Every row gives one point. The points of each table are mixes of a few directions, plus a little noise. Count the directions of each table, and those that both share. Where both have some left over, give the other angles between the two spaces (their principal angles), to ten degrees, smallest first.

First:
0.030; -0.017
-0.041; 0.023
0.034; -0.019
-0.022; 0.013
Second, 4 rows:
-0.012; -0.034
0.006; 0.018
-0.012; -0.033
0.018; 0.049
Directions: first 1, second 1, shared 0; angles 80

First (7 x 3):
0.032; 0.030; 0.029
0.030; 0.028; 0.028
0.000; 0.001; 0.000
-0.010; -0.009; -0.009
-0.021; -0.020; -0.020
-0.050; -0.046; -0.048
0.019; 0.018; 0.018
Second, 5 rows:
0.015; -0.059; 0.007
-0.034; 0.047; -0.024
0.022; 0.014; 0.021
-0.024; 0.006; -0.019
0.021; -0.008; 0.016
Directions: first 1, second 2, shared 1

First (9 x 6):
0.011; 0.015; 0.016; -0.018; -0.031; -0.010
-0.001; 0.015; -0.080; -0.005; -0.063; 0.048
-0.007; -0.003; -0.042; 0.009; -0.007; 0.026
-0.017; -0.025; -0.017; 0.028; 0.054; 0.012
-0.003; -0.016; 0.046; 0.010; 0.053; -0.027
0.011; 0.016; 0.014; -0.019; -0.034; -0.010
0.013; 0.014; 0.036; -0.020; -0.023; -0.023
-0.008; -0.018; 0.019; 0.016; 0.049; -0.011
0.001; 0.000; 0.008; -0.001; 0.003; -0.005
Second, 8 rows:
0.012; 0.018; 0.016; -0.020; -0.036; -0.010
-0.014; -0.019; -0.017; 0.022; 0.040; 0.012
0.000; -0.001; -0.001; 0.000; 0.001; 0.000
-0.018; -0.026; -0.023; 0.031; 0.054; 0.016
0.005; 0.007; 0.006; -0.008; -0.015; -0.004
-0.021; -0.030; -0.027; 0.035; 0.062; 0.018
0.008; 0.011; 0.011; -0.013; -0.024; -0.007
0.027; 0.040; 0.036; -0.046; -0.082; -0.024
Directions: first 2, second 1, shared 1

First:
-0.014; 0.022; -0.024; 0.026; -0.027; 0.010; -0.007; -0.001; 0.002
0.011; 0.005; 0.010; -0.013; 0.008; -0.001; -0.014; -0.008; -0.007
-0.012; 0.040; -0.027; 0.027; -0.034; 0.014; -0.025; -0.008; -0.003
-0.026; -0.009; -0.025; 0.033; -0.020; 0.003; 0.031; 0.016; 0.015
-0.002; 0.028; -0.012; 0.011; -0.018; 0.008; -0.023; -0.009; -0.005
0.029; 0.047; 0.015; -0.027; 0.003; 0.006; -0.066; -0.032; -0.024
-0.020; -0.027; -0.013; 0.020; -0.006; -0.003; 0.041; 0.020; 0.016
0.041; -0.039; 0.058; -0.066; 0.063; -0.021; 0.000; -0.006; -0.012
-0.006; -0.067; 0.016; -0.010; 0.032; -0.017; 0.065; 0.027; 0.018
Second:
0.004; 0.042; -0.031; 0.000; -0.014; -0.018; -0.033; 0.008; 0.025
0.002; -0.011; 0.060; 0.036; -0.003; -0.035; -0.007; -0.026; 0.065
-0.001; 0.026; -0.027; -0.001; 0.039; -0.011; 0.016; 0.048; -0.049
-0.013; -0.033; -0.020; -0.051; -0.035; 0.047; 0.018; 0.001; -0.040
0.000; -0.024; 0.026; 0.000; 0.013; -0.016; 0.019; 0.008; 0.013
-0.011; 0.004; -0.009; -0.005; -0.023; 0.038; -0.002; -0.009; -0.045
0.021; -0.004; 0.000; 0.023; 0.025; -0.006; -0.008; -0.029; 0.033
Directions: first 2, second 5, shared 1; angles 80
